Rows are points. Examples show where two turns around zero, p and q, send a point. Where does a point land after both, in the order given? Backwards means that the second turn is done in reverse. Each puzzle has new turns, and all numbers are rounded.

Turn p:
[ 28 -16] -> [32 -3]
[-48   9] -> [-47 -12]
[38  6] -> [32 21]
[ 40 -28] -> [48 -9]
[-57  30] -> [-64   4]
Turn q:
[-35  -3] -> [-15 -32]
[-27  25] -> [-35 -11]
[ 62 -22] -> [50 42]
Where do these land?
q, then p backwards: [ 26 -18] -> [32  0]
q, then p backwards: [-22  65] -> [-55  41]
p, then q: [ -4 -46] -> [45 -9]
q, then p backwards: [-9 42] -> [-31  29]
q, then p: [  9 -42] -> [43  4]

Turn p:
[ 36  -7 -20 -18] -> [ 15 -13 -39 -13]
[-24  11  31  -1] -> [-1  6 40 -8]
[ 8  3 39 21] -> [23 32 22 -2]
[-11   8   3  16] -> [-11  14  10   6]
[-28   6 -38 -27] -> [-39 -38  -6  -1]
[ 40   8 -19  21] -> [  4  26 -42  -3]
[-22 -28   4 -12] -> [  7 -27  17  19]
Turn q:
[-14  19 -20   2] -> [-18  -1 -22 -13]
[-14  23  -1  -1] -> [ -9  14 -20  -6]
[ 13  11 -14 -13] -> [ 11  -8 -10 -19]
[ -8 -19 -12   0] -> [-14 -11  15  -4]
[ 19 -40  76   9] -> [38 27 51 55]
[15 -9  1 21] -> [  6 -18   1  20]
[-11  15 -30 -17] -> [-14  -4 -15 -33]
Where do these land?
p, then q: [ 38  -2 -25  -2] -> [ -9 -33 -10 -29]
p, then q: [ -2 -29  11  -2] -> [ 15 -16   5  21]
p, then q: [  8   8 -22  17] -> [-21  -6 -18  -9]
p, then q backwards: [-19  35  47  10] -> [-23 -32  18 -45]
q, then p: [-25 -12 -11 -23] -> [ -4 -17  28 -18]

Turn p:
[-30 -36  18  13  40  32 -34  -4] -> [-45  20   8  48  39   3  10   3]
[ 28  36  12  38  12  24 -15 -54] -> [ -8  45  28 -22   3   1  17 -62]
[-17  26  37   3 -34   5 -55 -20] -> [-45   0  63 -13 -17  -2 -19  -9]
[ 46  -9 -12  32 -20 -27  32  37] -> [ 63   3   0 -15 -15 -18  36  29]
[-43  39  28  -4  12  -5  -9  38] -> [-30 -14  16 -23  12  51  -2  34]
[-20 -34 -42 -16 -31 -51  16  -2] -> [  0 -18 -46  -7 -33 -47 -17  35]
[ 26  28  30 -34 -25 -29  32 -29] -> [ 15 -54   4 -42 -18  -8   1 -39]
[ 38 -20 -52 -29  47  16  25  27] -> [ 61  10 -51  25  41   7 -20   0]
[-28 -30 -19  -4  -1  36   7   7] -> [-10   9 -22  49 -12  13  -6   9]
Turn q:
[ 41  12 -30  30   7  13  28  29] -> [ -2 -10 -27   4  20 -36  45  29]
[  0 -52  25  16 -12  13 -26  30] -> [ -7 -46   0  15 -32 -30 -33  -5]
[-16  12  15  22   0  14 -52  45] -> [ 26 -11  20  15   7 -40 -48  25]
[ -8  15 -10   0 -10 -76   1 -23] -> [  3  51  31 -23 -10 -11  23 -45]
[-29  24  26   5  12  25  30   4] -> [-31  12  12  28  20  20 -10  30]
[-11  17 -34 -62 -17 -38  36 -36] -> [-19  48 -18 -51  19  41  16 -42]
[ 59  19  19  -2 -11  34   8   4] -> [  3 -12 -23 -19 -23   3  19  60]
[ -4  17  18 -57  41 -19   9 -21] -> [-10   0  39 -41  21  52   6  -4]
[-31 -65 -28  46 -11  33 -34 -32] -> [ 35 -32 -33  70 -23   2 -19 -49]
Where do these land?
q, then p: [ -7 -42  42 -69 -17 -19 -65  17] -> [-29 -36  56  39   3 -48 -65 -17]
p, then q: [  5  54  23 -14   0  -1  12  -5] -> [ -2 -22 -17 -12 -12  48 -20   5]
q, then p: [ -2  20 -43  19  -9  29   9 -17] -> [ 33  42 -24 -15   6  11   5  -3]
p, then q: [-33 -40 -30 -12  34 -23  29 -63] -> [ 24  34 -13  12  44  -2  23 -75]
q, then p: [  4 -30   3 -44 -30 -38 -34  28] -> [-24 -35  11  -5   0 -42 -56 -17]
p, then q: [ 16   7  10  23 -13   0   4   8] -> [-22   5  -2 -12 -12   4   7  18]
q, then p backwards: [-13  26  20  23   1  44  14  -1] -> [-29 -28 -13   1   6  17 -14  40]
q, then p: [  4  10   5  48 -34   4  26  42] -> [-10   8 -16 -47 -12  -6  10  56]
p, then q: [-13  58   9  35  21  17 -13  43] -> [-16 -15  -6  -4  30  28 -28  68]
p, then q backwards: [ 16  11 -11   0  29  29  34  14] -> [ -6   7 -36  -8   8  18  -5 -42]
q, then p: [ 24 -74 -26  -9  19 -40 -15 -66] -> [  8 -17 -20  34 -53 -39  15 -83]

Turn p:
[  1  -8  42 -19   6   3  -1 -15 -10   4  -8] -> [ -4  29  15  13  21   8  -4  -5 -23 -16  -8]
[  4 -30 -11  -5   5 -17   1  12   3 -32  -7] -> [-16 -31  -8  26  -2   1   3  -1   5 -12 -22]
[ -3   8   1   0   8 -10  18   2 -10  -3  18] -> [  1  -3  -2  -2  -1  -1  16  12  -1 -18  16]
[ 11  17 -13  14   3 -18  13  22  17   7   5] -> [ 15 -10   9   5 -28 -15  10   8  20   1  12]
[ 10  10  -5 -30   8 -16  -9  -5  -7  11   3] -> [  0  11   6 -13   3 -14 -13  14   8 -24 -13]
[ -4 -16   3 -15   1 -15  -1  16 -12  -4  -9] -> [ -9  -6  -7  19   2 -15 -11   4  -9 -15  -7]
[  4  12 -15   8 -14  76  -2 -19  17  10  -5] -> [-13  25  -6 -41  -5  19  15 -11  -8  61 -11]
[ 10  17  29  13 -27  -8   0 -10  -7 -12  -1] -> [ 19   4  10  -4  -6  10   4 -35 -17 -16   8]
[  8 -26 -13  -1   2 -12 -10 -17   2  14   7] -> [ -5 -15  11  -4  29 -10  -5   1  16   2  -8]
[  9   6   0   9   2  -4  17   6 -11  13  -6] -> [  9  10  -5   5  -1 -18  14  -3   4  -1   9]
[-33  13  20 -14   9  15  -6  -2  18  -2  -1] -> [-13  20   7   4  -9  29 -20  14 -12   6  12]
[-29 -14 -11   9 -14 -11  -9 -21   1  -4  -7] -> [-14 -15  -9   1  17  13 -22 -18  12   2  15]
[  4  -5 -14  18   9  17 -15 -16  -4  -3 -11] -> [  8   1 -17  -5  15  13   3  -7  13  20 -13]
[  9  15 -13  13   5   1   3  47   3   2  22] -> [ 22 -20  -4  -1 -32 -18  12  28  -8  10   7]
Turn q:
[ -5  -3   8 -10  10 -12   1 -25  19  11  -3] -> [ -8  17  -9   1  -4   0   3 -18  24  11  11]
[-23  -3 -11  10 -22  29   8   0   6 -18  19] -> [-25   4  15   5   1  33   6  14 -14 -13 -17]
[  9   5 -25 -14   6 -14  13  -4  -1  18  -4] -> [ 11  -3  -8  -4  -9 -14  31  -3  15  -2  -1]
[-9 13 -3  6 17 -4 20  8  8 17  3] -> [  5  23  -4   1   6 -10  21  12  -3   2  11]
[ 35  -2  12 -20  23   0 -30  15   1  -7 -10] -> [ 13 -20  -3 -37   3 -21 -29   2  12  14   7]
[-20  -8  -4  13 -34   8   3  13   8   6  -3] -> [-22  -3   4  30  -8   4   1  20  -7  -5 -13]
[  1  29  -8  10  -9 -12   3  -1   2   1   7] -> [ 13  15 -14   2 -18   1   4   5  -9 -15  -5]
[-22  19  -9 -15   3 -14   6   7 -11   5  -9] -> [ -9   7 -12  -2  -5 -23  18 -11 -17  -9  -3]
[ 23 -17  11  -7  22  -3 -41   4 -21   8   7] -> [ 15 -35 -17 -20   9   0 -21  -7  -2  27  18]
[ 23 -36  20  -6  15 -17 -19   5  -4 -19   8] -> [  6 -31  14 -12   5   2 -28 -11  11   4  35]
[  2  14  11  -1 -12  11  24  -8  -8   4  -1] -> [ 10  18  17   9  -6   1   6  -6  -9   7 -17]
[-13 -11  -2  36 -18  28  11 -13   0 -25 -12] -> [ -8   6  16  26  27  29 -13   5  -1 -20 -24]
Where do these land?
q, then p backwards: [ 14  -1  15   3   5   4 -10  11  20  -5 -12] -> [-10   4 -11 -11   5  -9 -15   1   6  23  -2]
q, then p backwards: [  5  16  11   6   5  13  11 -14   3 -18  -3] -> [  9  12  17 -10   2   2 -15 -19   1   6  -9]
p, then q: [  9  11  12  -3   3 -13   3  15 -45 -24  34] -> [ 18 -33  37 -17   8   0   8 -11 -10 -33  -1]
p, then q: [  0 -57  11  -1   6   4  20   9  14   7  15] -> [  0  11   4  31  35  -7   7   1 -21  11  38]
p, then q: [-10   5 -26   5   6  13  20  -6  19   1 -17] -> [-22  21  -9  12 -14   4  19  17   7   4  -5]
q, then p: [  6 -28 -11   7 -15  -3 -16 -15  14   0   8] -> [-13 -15   9   2   2  12  -1   0  -4  36  -1]
q, then p backwards: [  7  20  -1   9  11 -19  -7  38   8  -7  15] -> [-15  26   1 -13   2  -6   2  22 -21  13  26]
q, then p backwards: [  3   9 -36   8  11  12  -5  -6  -5  18  39] -> [  1  17  -8  19  21  28   5  -5 -11 -29  26]
p, then q: [-27   9   4   4  10  10 -14 -14 -23   9 -11] -> [  8  -3 -25 -32   4   9  12  11  -6  -1  -8]
q, then p: [  7  11 -16  10  13   6  -2   4  -1   6 -20] -> [  1   0  -5  13 -13  -7   5   9  21  -6 -14]
p, then q: [  0   6   4  10 -17 -16  -2  -8   0   3  -4] -> [  3   1  -1  -5  -7  17  -9 -13  11   3   5]
q, then p backwards: [ -8 -11  13 -26  -3 -17   5 -15  -3   5 -12] -> [  5  -7  -6   8 -26  -5  17  -2  11   6 -21]
q, then p: [ -6   7  15   7   2  14   1  -9 -16  17 -17] -> [19 18 -8  3 11 -9 -1 -1 22  3  3]
p, then q: [ -2   4   7 -39 -38  -7  -4   8  16 -13 -16] -> [-26  -8 -15  19  -8   5 -26 -35 -14  -5 -18]
